Every row gives one point. Two turns around zero, p and q, are shown by what they do to some points. Where does a point land after both, in the order given? Backwards means that the second turn is done in reverse. Each puzzle has new turns, and all numbers are rounded.
In the rows, zero is written as 128.

Turn p:
[124 155 140] -> [150 134 109]
[131  82 125] -> [107 120 168]
[153 136 126] -> [128 104 117]
[113 168 170] -> [183 144 110]
[119  99  79] -> [ 72 138 137]
Turn q:
[182 121 170] -> [160  83 169]
[ 85 140 119] -> [106 139  90]
[129 108 146] -> [153 120 123]
[135 159 108] -> [ 94 132 143]
[110 112  97] -> [127 166 117]
Where do these land?
q, then p: [170 110 114] -> [171 107 131]
q, then p backwards: [156 140 101] -> [110  91 126]
q, then p: [ 94 101 150] -> [ 89 105 110]
p, then q: [130 143 107] -> [116 150 121]
q, then p: [ 90 146 169] -> [ 72 136 145]

Turn p:
[ 99 178  78 132 116  89] -> [116  97 198 167 136 128]
[131 133 170 125 132 127] -> [120 130 109 108 137 158]
[ 87 118 132 102 107 175] -> [158  89 122  94  90 121]
[155 127 124 164 105  95] -> [122 176 151 151 129 144]
[176 110 160 122 151 165] -> [115 158  80  87 141 110]
[ 97 126 128 130 158 152] -> [114  93 104 131 109 118]
[152 104 104 121 127  92] -> [151 153 133 160 155 116]
Turn q:
[116 131 110 132 162 106] -> [110 114 137 101 141 153]
[103 132 147 138 154 121] -> [116  93 122 134 138 145]
[135 146 124  85 117 120] -> [133 152 114 122  94 149]
[179 123 133 135 122 156] -> [130 169 147 161 141 114]
[ 94 176 144 126 142 162] -> [ 89 114  74 148 127 132]
[100  92 114  80 147 111] -> [170 121 112  93 133 172]
[181 127 101 172  86 159] -> [119 176 156 139 141  60]
[115  97 149 156  94  87] -> [158  84 162 123 108 100]
Where do these land?
p, then q: [146 153 131 142 143 168] -> [142 108 102 100 101 143]
q, then p: [158 143  84 169 165 127] -> [111  64 102 126 139 160]
p, then q: [146 127  98 113 151 144] -> [126 108 154 104 117 150]
p, then q: [102 108 136 125  74 114] -> [134 167 136 174 122 105]
q, then p backwards: [105  81 135 132 142 113] -> [108 132 133  78 116 116]
p, then q: [ 72 141 172  86  94 106] -> [175 175 118 172 174 127]
p, then q: [168 144 139 130 128 125] -> [105 120 105 128 121 157]

Turn p:
[155  73 118 146 143 117 126 137 141] -> [144 106 116 121 104 157 105  96  98]
[139 145 126 155  65  96 105 127 109] -> [125 181 169 140  90 153 136 145 130]
[149 148 118 136 121 194 147 117 112] -> [120  92 155 123 107  81 163 124 138]
[146 120 115  93 134 216 105 128 140] -> [161  85 154 129 142  78 147  76 156]
[121 115 144 144 148 160 115 148 129] -> [137 118 112 134 136 120 159  99 110]
[131 155 156 157 142  95 128 125 158] -> [141 136 112 108 139 165 150 167 117]
[ 90 131 121 120 107 106 139 138 131] -> [123 168 115 128 132 113 107 142 126]
[116 141 129 155 121 103 118 144 100] -> [108 157 134 149 125 142 140 141 103]
[145 105 175 115 133  99 144 126 138] -> [113 129  99  96 128 171 123 115 146]
[127 106 117 157 130 136 145 138 135] -> [134 122 114 120 104 119 127 122  98]
[ 99 146 109 127 145  92 117  59 116] -> [130 118 112 180 128 141 104 188 156]
[120 151 108  31 146 121 146 150 128] -> [101 124 146 107 201  98  75 122 159]
Turn q:
[ 96 145 168 145 156 119  98 109 147] -> [ 92 143 119 115 111 143 131  87  86]
[ 89 138 102  92 135 105 124 144  93] -> [132 143 184 129 106 110 157 117 150]
[139  85 121 149 106  99 119 155 146] -> [156 138  77 130 111 105 148 137 140]
[152 140  97 159  94 154 120  92 147] -> [176  99 117 123 159 134 104 132  93]
[153 140 153  97  97 142 132 153 160] -> [133 123 106 178 138 161 117 118 156]
[165 133  98 110 119 120  96 163 123] -> [176 143 129 123 111 156 128 136 164]
[136 151 168 152 125 145 143  91  98] -> [ 94 104 139 134 132 149 117 158  82]
[158 125 134 159 105 164 140 150 148] -> [138  84  85 130 142 145 116 139 140]
[116  92 159 135 157 129 120  88  85] -> [ 87 142 140 113  94 100 101 155  95]
[106 150 110  89 163  93 169 151 154] -> [106 165 151 129 170 122 167 101 170]
[ 99 110  99 121 150 139 148 111 107] -> [118 124 162 106 136  84 120 129 133]
Where do these land?
p, then q: [118 148 142 122 115 154 121 135 137] -> [114 148 126 134 157 135 142 133 131]
p, then q: [104 148 124 113 150 134 144 111  88] -> [120 129 113 101 119  99 164 103 128]
q, then p: [109 137  91 152 106 102 114 155 135] -> [107  99 138  89 101 134 103 135 142]
q, then p backwards: [166 153 143 116  78 151 105 143 130] -> [140 103 120 144 152  99  86  84 135]
p, then q: [112 157  87 124 158 164 107 127 146] -> [110 165  96  99 116 131 144 170 135]
q, then p backwards: [136  81 148 100 164 100 150 128  93] -> [ 96 164 126 122  79 114 164 115  99]
q, then p backwards: [ 86 156 112 120 138  86 113 135 148] -> [136 124 157 139 103 160  97 170 122]
p, then q: [118 113 119 127  97 134 159 134 158] -> [160 156 145 156 124 146 135 127 132]
p, then q: [155  90 169 168  79 159 112 143 136] -> [140 107 149 188 180 128 110 157 100]
p, then q backwards: [175 120 159 160 160 128 160 130 130] -> [119 160 149 189 138 142 120 150 113]
p, then q: [129 105 114 108 163  96 123  67 106] -> [158 101  82  92 101 107 108  97 128]

Turn p:
[142 105 133 161 126  90 121 118 138 139 114] -> [129  91 128 164 148 126 123 121 138 105 117]
[129 145 110 126 111 132 122 157 116 120 109] -> [145 150 148 123 128 133 112 150 116 122 113]
[120 120 132 108 194 141 115 110 129 133 117] -> [152 121  85 110 156 114 137 121 142 166 142]
[130 135 142 113 108 115 122 145  91 146 168] -> [135 107 148 122  79 147 112 129 116 133 152]
[136 108 124 121 104 138 186 109 130 118 111] -> [ 78 140 147 111 140 105 106 108 143 117 118]
[ 83 124 126 150 180 122 113 117 131 119 124] -> [148 135  90 165 138 101 141 136 143 161 137]
[132 133 128 108 106 117 133 144 139 126 119] -> [132 141 150 125 133 138 119 112 111 117 126]
[138 142 131 198 133 115 113 126 127 100 114] -> [140 130 108 170 125 130 133 158 164  93  99]
[136 133 146 114 105 143 138 147 141 119 124] -> [119 150 151 116 128 153 131 116 131 124 123]
[139 133 113 103 125 136 141 128 127 116 174] -> [105 137 108 106 100 140 119 121 102 127 143]
[119 140 136 113 129 139 110  59 131 147 118] -> [134 111 125 102 139  86 173 123 138 114 159]
[132 142 120 133 133 133 131 159 132 149 153] -> [132 122 125 127 102 146 130 129 106 146 104]
[129 104 123 117 110 145 118 143 132 133 120] -> [115 128 150 123 148 144 128 141 116 138 132]
Turn q:
[120 116 136 142 145 125 131 225 135 131  87] -> [ 97 105 156 183 120 148 124 196 106  96 133]
[116 145 128 127 116 119 125 122 113 147 147] -> [137 119 115 112 136 138 101 122 131 132 118]
[139 136 145 141 114 122 127 115 138 139 123] -> [138 128 150 122 127 128 121 124 150 137 123]
[118 149 125 144 135 162 128 123 140 129 108] -> [108 142 128 122  90 141 128 130 145 125 135]
[127 120 106 133 118 125 111 116 133 129 117] -> [130 137 113 137 134 127 138 123 151 118 119]
[111 108 122 116 123 126 149 107 142 132 144] -> [154 113 119 111 123 124 146 109 122 114 132]
[134 107 132 147 114 129 129 130 102 129 130] -> [117 102 124 130 136 117 135 134 136 144 109]
[146 147 131 130 130 119 129 103 121 114 119] -> [133 145 129 132 127 114 119 115 141 154 140]
[119 112 139 143 165 124 119 112 141 139 136] -> [132 128 131 108 141 154 156 136 135 137 151]
[108 123 142 120 110 144 111 139 149  99 143] -> [138 146 135 129 111 141 145 127 102 124  93]
[112 153  80 138 121 118 155 114 112 114 128] -> [146 128  76 132 105 104 108 132 139 129 140]
[202 113 132 134 158 126 119 109 134 145 147] -> [108 147 158  94 178  93 143 131 146 139 153]
[111 133 146  47 113 126 132 148 103 117 134] -> [126 120 128 153 137 134  99  81  61 115 118]
Where do these land?
q, then p backwards: [165 146 103 149 125 151 128 120 103 138 139] -> [129 116 113 129 142 154 168 101 107 115 120]
q, then p: [130  97 142 150 152 127 100  82 160 115 144] -> [113 135 123  82 114 115 128  77 130 141  96]
q, then p: [138 123 138 133 132 107 106 112 123 147 162] -> [147 120 106  98 147 130 129 112 126 152 126]
q, then p: [109 131 153 128 138 108  96 161 119 130 105] -> [127 129 129 131 125 140 149 163 158 159 105]
p, then q: [127 131 154 130 142 125 158 152 149 140 139] -> [125 124 131 119 110 136 132  98 169 124 130]
p, then q: [ 94 157 117 114 115 147 136 117 153 131  95] -> [149 123 143 138 126 125  86 123 124 153 167]
p, then q backwards: [131 122 118 124 131  90 147 137 113 121 123] -> [130 155 124 105 107 115 140 136 116 136 121]
p, then q: [106 148 107 100 149 143 150 145 114 123 139] -> [125 132 120 130 151 134  78 109 142 116 120]
q, then p: [156 129 116 103 120 136 118 154 127 127 118] -> [153 143 117 158 120 117 126 134 147 124 138]
q, then p: [142 137 161 118 124 138 114 129 130 104 118] -> [144 117 150 127 110 114 147 123 154 129 125]
p, then q backwards: [134 115  82 160  98 144 146 105 132 121 165] -> [134 119 103 132 135 180 132 181 108 120 123]
q, then p backwards: [105 100 144 128 107 121 136 123 114 139  89] -> [133 113 161 158 129 101 125 130 138 156 140]
